Each point is reached from the start by the listed moves, each made 0, 1 or 2 times, or once backwards (-1), plus a little noise. Is the number of moves made odd or even? Then give how often each move was made.

Moves:
(1): [23 21  0  1]
(2): [-19  19  15 -10]
Start: [ 4 -2  6  7]
Points:
[-34  38  34 -13] => even (0, 2)
[-10  60  37 -11] => odd (1, 2)

Moves:
(1): [ 11  -4  10  -5 -11  18]
(2): [11 25 -5 -1  7  5]
(3): [-2  2 13  2  1  1]
Start: [-9  7 -3 -7 -9  0]
Points:
[-25 -16  28  -3 -15  -2] => odd (0, -1, 2)
[ 35  48   7 -18 -18  47] => even (2, 2, 0)
[ 24  27  25 -17 -23  44] => even (2, 1, 1)
[-32 -11  18  -1  -2 -21] => even (-1, -1, 2)
[  5  60 -34  -6  12  -8] => even (-1, 2, -1)

Moves:
(1): [11  0  1  1  3 -6 -3 -3]
(2): [-1  7  2  2 -4 -1  1 -2]
(3): [ 6  2 19 -6  1  2 -1 -1]
(4): [-3 -7  8  8 -2 -5 -4 -2]
(5): [-2  0  0  6 10  5 -3 -1]
(6): [ 4 -2 -1  2 -2 12  5 -3]
Start: [ 0 -1  3  4 -4 -8 -2  4]
Points:
[ 32 -22  54  15  12  -6 -16 -10] => odd (2, -1, 2, 2, 1, 1)
[ 15  12 -20  -2 -11 -33  -3   2] => odd (2, 1, -1, -1, -1, -1)
[ 32  -8  60  13  -6 -14 -10 -12] => even (2, 1, 2, 2, 0, 1)
[ 10   6  18  27  13 -27 -22  -8] => even (2, 2, 0, 1, 2, -1)
[ -7   6  15  27   8  -3 -11  -4] => odd (0, 2, 0, 1, 2, 0)
[ 19   2  51   3  -5 -16 -10  -5] => odd (1, 1, 2, 1, 0, 0)

Moves:
(1): [ 8 -3  7 -2  6 -3  4  1 -3 -3  1  4]
(2): [ 7 13 -8  5  6  0  0 -1 -3  0 -2  7]
(3): [-6  1  9 -4  4  1  4 -5 -3  3 -5  6]
(4): [ 4 -2  3 14  3  2 10 -7  1  5 -4  2]
(5): [ 1 -5 -3  1 14 -5 -6  1  1  9  0 -3]
(6): [-1 -4  1  4 -1 13  1  9  2  0 -4 12]
(7): [-5  4 -4 -9  5  6 14  3  8 -3  4 -7]
(8): [  2   7  11  -3   3 -14  -1  17   1   2  -7  -9]
(9): [ 6  5  7 -5 -1  5 -5 -3 18  7  8  0]
Start: [  6   5   0   2   1   0   0  -4 -12  -8  -1  -1]
Points:
[ 25   0  24  26  24  -2  41  45 -13 -12 -27   3] => odd (2, 0, -1, 2, 0, 2, 1, 2, -1)
[-29   0  -7   8   0  60  58 -12 -14 -18 -14  33] => odd (-1, 0, 2, 1, -1, 2, 2, -1, -1)
[ 39 -33   2  51  33  19   1 -13 -13  12  -8  39] => odd (2, 0, -1, 2, 2, 2, -1, -1, 0)
[  1  31  31  -6  13 -18  54   6   3  -4 -14 -33] => odd (0, 0, 1, 2, -1, -1, 2, 2, 0)

Moves:
(1): [ 9 -2  2 -2  7  0  3 -4 -7  3  4 -3  2  9]
(2): [ 7 11 13 -2  0 -8 -6  0 -1  5 -4  4  8 -1]
(3): [-6 -8  9 -5 -3  9 -3 -2  2  4  0 -3  8 -8]
(4): [ 2  0 -3 17  3  4 -5  3 -9 -7  7  3 -3  2]
(5): [-16   3  -2  -2  15 -12   2  -6  -3   5   0   8   4  -6]
(6): [ 0  9  4 -1  1  8 -2 -2  5  0 -6  2  0  4]
(7): [ 0  3  6  8  0 -2 17  1  5  0 -1  0  6 -1]
(8): [ 4 -4  2 -5  6  5  0 12 -2  1 -3  9  1 -2]
(9): [ 1  5 -3  1  9 -3  1  2 14  6  6 -1  1 -3]
(10): [-1 -7 -3 10 -1 -1  0 10 -7 25  0  3  0  1]
(11): [ -4   7  -2 -13  -1   5   8   6   1   1  15   0  -2   3]
(12): [-3 -4 -2 -1  0 -2 -6 -1  8 -5  4 19  3  8]
Start: [-4  5 -4  0  3  2  2 -9  9  9 -1 -9  8 -5]
Points:
[-36  31   3 -31   0 -27  35  -9  26  25  21  -6  23 -20] => odd (-1, 1, 0, -1, 1, -1, 1, -1, 0, 0, 2, 0)
[-46  34 -18  29  57  -4  18  17  32  59  49  60  20  13] => odd (0, 0, 0, 2, 2, 2, 1, 0, 2, 2, 2, 2)
[ 17 -43  -2  18   6  32 -12   8   3  48  -4  26  18  29] => even (2, -1, 1, 0, -1, 1, 0, 1, 0, 2, -1, 2)
[ 17   2  35 -20 -13  13   0   5  36  -5 -38  -1  31 -27] => even (-1, 1, 1, -1, -1, 0, 1, 2, 0, -1, -1, 0)
[-19   7  -9  30  21   4  19  -1 -24  40  47  39  15  42] => odd (2, 0, 0, 2, 1, 1, 1, -1, -1, 2, 2, 2)

Moves:
(1): [ 7 -8 -1  2  0  6  7 -8  0  5  3 -4 -7  1 -1 10 -7  3]
(2): [-1 17  4 -7 -1 -6 -4 -3  4 10 -5  1 -1 -6 -6  3 -3 -5]
(3): [-2 -2  6  2  3 -6  5 -2 -3  0 -6 -1  4  2  1  1 -2 11]
(4): [  1   5   2  13   1   2 -10  -6  -7   2  -3   1   5  -7   8   0   0  -2]
(5): [-3  2 -8  0 12  1 -5  6  0  0 -5  2  8  2  0 12  1  0]
(6): [ 2  3  5 -1 -1 11 -2 -2 -5 -6  0 -5 -2 -2  5 -5  7  2]
(7): [-1  4  0  2  2 -4  7 -4  2  0  3  0 -5  1  5  2  2 -3]
(8): [ 5  0  3  3  2  1  1  6 -2  4  1 -1  0 -1 -3  0  3 -7]
(9): [ 0  3  2  4  3  2  1 -5  5 -5 -4 12  4 -3  0 -6 -1  0]
(10): [-1 -3  1  4  2  0  0  2  1 11 -3 -1 -1  6 -2 -7  5  1]
(11): [ 0  0  6 -1  3  4  0 -1 -2  0 10  2 -5  1  2  0 -2  3]
(12): [ 4  7 -7 -4 -1 -1  0  2 -7  4 -2  7 -2 10 -1 -2  0  1]
(13): [-1  5 -2  1  2  7  3  1  3  3  3  0 11 -2  1  1 -2 -1]
(14): [ 5  0 -1  4 -2 -4 -7  8 12 -8  8 -2 -5  3  2 -4  3 -2]
(15): [  2  -4   4  -2   0   1   3   4   5   2 -10   1  -3  -2   8   1   1  -8]
(16): [ -2   4   0   8 -10   7  -2   0   3   2  -1   6  -4   3   1   8   3  -2]
(17): [ 3 -1  2 -6  3 -3 -1 -2  4  3  0  3  2  0  4  5  7  1]
(18): [-3  5 -5  2  1 -1  9  6  0  2  2  2  0 -4  4  2  4 13]
Start: [-3 -1  2  5  1  9 -3  4 -7 -6  1 -1  2  3  1  6 -5  7]
Points:
[  0  41   6  -4  26 -15  17  37  47   9 -28  38  28   5  -1  16 -14   5] => even (0, 2, 2, -1, 1, -1, 0, 1, 2, 0, 0, 1, 2, 2, 2, 0, 0, 1)
[  4  -4  15  10  52   5  -4   8   6 -60  44   0  -3  -1  43  16  32  49] => odd (0, -1, 1, 0, 2, 2, 2, 0, 1, -1, 2, -1, -1, 2, -1, -1, 2, 1)
[ -8  -2 -36  39  -1  -1  -7  25  41   2  11  -6 -28  17  13  57  14   3] => even (1, 0, -1, 0, 2, -1, 2, -1, -1, 1, -1, -1, -1, 2, 0, 2, 0, 1)
[  0  59 -17  -3  23  11 -58  33  16 -17  -8  -5  51 -24   1  10   0 -20] => even (-1, 2, -1, 1, 2, 1, -1, 0, 0, -1, -1, 0, 2, 2, 0, -1, 0, 0)

Moves:
(1): [ 0  5  4 -1  6  2  3  3  0 -6 -4 -1  0 -2 -3 -2  2  2 -1  2 -1 -3]
(2): [ 1  8 12  6 -1 -4 -4 12 -1 -4  7  1  2  7 -7  5  6 -3 -7 -3 -1  4]
(3): [ 6  2  2 -2  1  0  3  7 -1  2  0 -1  1  4  7 -6 -1 -5  2  6 -3 -1]
(4): [-2 -1  1  4 -1 -2  0 -4  0 -1  0  5 -1  4  0 -1 -3 -1  5 -3 -2 -5]
(5): [-8  0  4  1  5  3 -1 -5 -3 -3  7  3  4  1  2  5  4 -3  4  7 -3  5]
(6): [ 4  0 -5 -1  2  0 -4  6  1 -4 -5  0 -1  5 -4  1  2  3 -2  5  0  1]
(7): [-5 -5  6 -2  2 -4  3  5 -3  1 -2 -1  6 -1 -9 -3  4 -6 -5  2 -6 -1]
(8): [-2  1 -1 -2 -3 -3  0  1 -3 -4 -3 -4 -6 -2  2  2 -3  0 -1 -1  3  0]
(9): [ 1 -3  0 -4  1 -5  3  2  7 -6  3  3 -4  1 -5 -5 -2 11 -1  1 -7  2]
(10): [ 4  0 -3 -6  9 -3 -1 -2 -5  3 -1  7 -3  2 -3  4 -7 -1  5 -2 -2 -1]
(11): [-4  8 -7  2 -1 -6  5 -1 -8 -1  0 -7  4  1  0 -3 -2 -2  2 -6 -5  1]
(12): [ 3 -1 -2  5 -4  4 -1  0  3  1  2 -3 -1 -3 -5 -2 -4 -4  7 -3 -3  1]
(13): [ 5  4  1  8 -1 -8  9  1  2  0 10 -4  2 -5  3  6  2 -4  0 10  4  0]
(14): [ -3  -6 -12   4   8  -6   4   9  -2  -7   4  -1  -2   0   3  -4  -4   0
  -4  -2   0  -5]
(15): [-6  0 -1 -7  5 -4 -3 -2  7 -1 -1 -8 11 -2  4  1  3  1  3 -2 -4 -8]
(16): [-4 -4 -9  6  1  4 14  8 -3 -2  2 -5 -4  9  8  3 -2  2  3 -2  0 -5]
(17): [-1  3  0  7  7 -3  0 -4  3 -5 -4  2 -3 -1  3 -1  2  1  2 -5 -4  7]
(18): [-2 -2  7  2  0 -2 -7 -2  0  6  6  1  2  0  3  6  2  8  1  4 -3 -1]
(19): [-2  0  0 -4 -2 -1  2 -1 -3 -3 -1  0 -1  2  2 -6  9  3  4 -2 -2 -2]
(20): [-5  8 -9 -3 -6 -2 -6  3  1  4  4 12 -3  1 -1  2  0  0  5  4  8  5]
Start: [ 2  1  0  9  3  1 -3  4 -3 -2 -2  4 -4 -1 -2 -5  0 12 -5  2 -1  8]
Points:
[ 19 -17  23   6 -38   0  19  11 -26  20 -10 -34  -3 -11  12 -26  13 -14
  -4  18  -5  -5] => even (-1, -1, 2, 0, -1, 0, 2, 2, -1, -1, 0, 1, 1, -1, -1, 0, -1, 1, 2, -1)
[ -9   9 -44  -4  49 -47  32  60 -14 -34   2  12 -17   2   7   0   7  -5
  -7  34  15  -3] => odd (1, 0, 1, -1, 0, 1, 2, 2, 0, 2, -1, -1, 2, 2, 1, 1, 1, -1, 1, 2)
[-21   1  11  37   0   2  32  12 -27  10  41  20   0   7 -18  35   6  -2
  19  39  -2   6] => even (1, 0, -1, 1, 2, 0, 2, 0, 0, 1, 0, 1, 2, -1, -1, 2, -1, 1, 0, 1)
[ 55  34  30  51  33 -26  21  54   4 -40  -2   5 -23  20 -24  -8   4   6
 -12  15 -24  19] => odd (2, 2, 2, 1, -1, 2, 0, 0, 1, 1, 0, 1, 2, 0, -1, 0, 2, 0, 0, -1)
[ -8  26 -24 -15 -13  10 -13   2  -9  23  21  16   8  19  17   9   2 -16
  55  -9   8  -1] => odd (-1, 1, 1, 0, 1, -1, -1, 0, -1, 2, 0, 2, 0, -1, 2, 1, -1, -1, 2, 2)
